Rows are points. The points of each table are mixes of a few directions, plus a little noise. Count the directions of each table, and those that both share. Where both have some left over, give the other angles between the two spaces (their principal angles), to ten degrees, smallest first.

First, 7 rows:
[[-0.52  0.72 -0.48]
 [-0.30  0.10  0.06]
 [-0.13 -0.12  0.20]
 [ 0.25 -0.49  0.37]
 [ 0.37 -0.42  0.24]
 [ 0.45 -0.17 -0.08]
 [-0.13  0.37 -0.32]]
Second:
[[ 0.22 -0.02  0.08]
 [ 0.83 -0.07  0.30]
 [-0.49  0.03 -0.18]
 [-0.57  0.04 -0.20]]
Directions: first 2, second 1, shared 0; angles 30

First, 7 rows:
[[ 0.60 -0.56  0.28 -0.38]
 [-0.55  0.30 -0.57 -0.09]
 [ 0.35 -0.50 -0.14 -0.49]
 [-0.18  0.33 -0.03  0.62]
 [-0.04  0.18  0.32  0.20]
 [-0.17  0.14  0.28 -0.28]
 [-0.02  0.10 -0.16  0.42]]
Second, 7 rows:
[[ 0.00 -0.18 -0.11 -0.07]
 [ 0.03  0.08  0.03  0.96]
 [ 0.16  0.10  0.53 -0.33]
 [-0.14  0.22 -0.34  0.70]
 [-0.02  0.19  0.08 -0.48]
 [-0.10 -0.57 -0.49 -0.55]
 [ 0.06  0.16  0.29 -0.19]]
Directions: first 3, second 3, shared 2; angles 40

First:
[[-0.50 -0.49 -0.67  0.50 -0.16 -0.01]
 [ 0.58  0.31  0.29 -0.43 -0.25  0.18]
 [-0.50  0.20  0.62  0.15  0.46 -0.29]
 [-0.31 -0.16 -0.54 -0.55 -0.04  0.27]
 [ 0.47  0.12  0.17  0.06  0.22 -0.14]
 [ 0.27  0.02  0.12  0.27 -0.22 -0.01]]
Second (8 x 6):
[[ 0.03  0.10  0.19 -0.02  0.05 -0.04]
 [-0.08 -0.19 -0.37  0.06 -0.13  0.07]
 [ 0.11  0.36  0.68 -0.11  0.22 -0.12]
 [ 0.03  0.09  0.17 -0.04  0.04 -0.04]
 [ 0.09  0.28  0.52 -0.09  0.15 -0.08]
 [ 0.13  0.41  0.75 -0.12  0.24 -0.14]
 [-0.08 -0.24 -0.45  0.06 -0.14  0.10]
 [-0.28 -0.81 -1.49  0.27 -0.45  0.27]]
Directions: first 4, second 1, shared 1

First, 9 rows:
[[-0.01 -0.01  0.00  0.03 -0.01  0.01  0.00 -0.01 -0.02]
 [ 0.05  0.17  0.20 -0.68 -0.61 -0.84 -0.28 -0.12  0.46]
 [ 0.02  0.11  0.13 -0.46 -0.43 -0.57 -0.18 -0.07  0.32]
 [-0.05 -0.14 -0.17  0.61  0.55  0.77  0.24  0.11 -0.42]
 [-0.05 -0.17 -0.19  0.67  0.58  0.83  0.26  0.13 -0.46]
 [-0.02 -0.06 -0.06  0.21  0.20  0.27  0.08  0.04 -0.15]
 [ 0.03  0.07  0.06 -0.28 -0.26 -0.35 -0.12 -0.04  0.18]
 [ 0.03  0.16  0.19 -0.64 -0.58 -0.79 -0.25 -0.11  0.44]
 [-0.04 -0.13 -0.17  0.57  0.50  0.69  0.21  0.08 -0.39]]
Second (7 x 9):
[[-0.35  0.00  0.11 -0.25  0.31 -0.15 -0.06  0.28 -0.39]
 [ 0.38 -0.12 -0.20  0.13 -0.42 -0.31  0.18 -0.51  0.17]
 [ 0.01  0.41 -0.27  0.01  0.28 -0.23 -0.07  0.25  0.04]
 [-0.46 -0.10  0.25  0.92 -0.29  1.19  0.40 -0.19  0.02]
 [-0.33 -0.06  0.12 -0.79  0.49 -0.73 -0.24  0.42 -0.62]
 [ 0.28 -0.16  0.06  0.04 -0.26  0.15 -0.03 -0.22  0.28]
 [ 0.45  0.06 -0.07 -0.04 -0.11  0.09 -0.19 -0.04  0.50]]
Directions: first 1, second 4, shared 0; angles 40

First (10 x 11):
[[-0.04 -0.17  0.38  0.17 -0.16 -0.24  0.01  0.28  0.15  0.21 -0.10]
 [-0.05 -0.19  0.42  0.17 -0.17 -0.25  0.01  0.29  0.17  0.22 -0.12]
 [ 0.12  0.41 -0.94 -0.39  0.38  0.55 -0.02 -0.66 -0.38 -0.50  0.27]
 [-0.05 -0.15  0.34  0.14 -0.14 -0.19  0.01  0.24  0.13  0.18 -0.09]
 [ 0.08  0.30 -0.69 -0.29  0.28  0.41 -0.02 -0.48 -0.28 -0.35  0.20]
 [-0.02 -0.07  0.15  0.06 -0.06 -0.09  0.01  0.10  0.06  0.08 -0.05]
 [ 0.04  0.16 -0.33 -0.15  0.13  0.20 -0.01 -0.24 -0.13 -0.18  0.10]
 [-0.17 -0.59  1.38  0.59 -0.57 -0.81  0.02  0.96  0.55  0.72 -0.40]
 [-0.02 -0.04  0.12  0.06 -0.06 -0.08  0.01  0.09  0.05  0.06 -0.04]
 [ 0.10  0.36 -0.84 -0.36  0.34  0.49 -0.02 -0.59 -0.35 -0.44  0.25]]
Second:
[[-0.13 -0.47  1.10  0.46 -0.46 -0.65  0.03  0.77  0.45  0.58 -0.32]
 [-0.02 -0.10  0.26  0.10 -0.12 -0.14 -0.01  0.17  0.10  0.13 -0.07]
 [ 0.00  0.07 -0.14 -0.06  0.07  0.08  0.00 -0.11 -0.06 -0.07  0.05]
 [ 0.04  0.16 -0.37 -0.14  0.15  0.23 -0.01 -0.26 -0.15 -0.20  0.10]
 [ 0.07  0.27 -0.64 -0.27  0.26  0.37 -0.01 -0.46 -0.26 -0.34  0.19]
 [-0.03 -0.14  0.31  0.12 -0.13 -0.16  0.01  0.21  0.13  0.16 -0.08]
 [ 0.13  0.42 -0.99 -0.41  0.41  0.58 -0.03 -0.69 -0.39 -0.51  0.29]
 [-0.02 -0.05  0.10  0.06 -0.06 -0.07  0.02  0.08  0.05  0.06 -0.03]
 [ 0.08  0.30 -0.71 -0.30  0.30  0.42  0.00 -0.50 -0.28 -0.38  0.21]
 [-0.13 -0.45  1.05  0.44 -0.44 -0.63  0.02  0.73  0.45  0.56 -0.31]]
Directions: first 1, second 1, shared 1
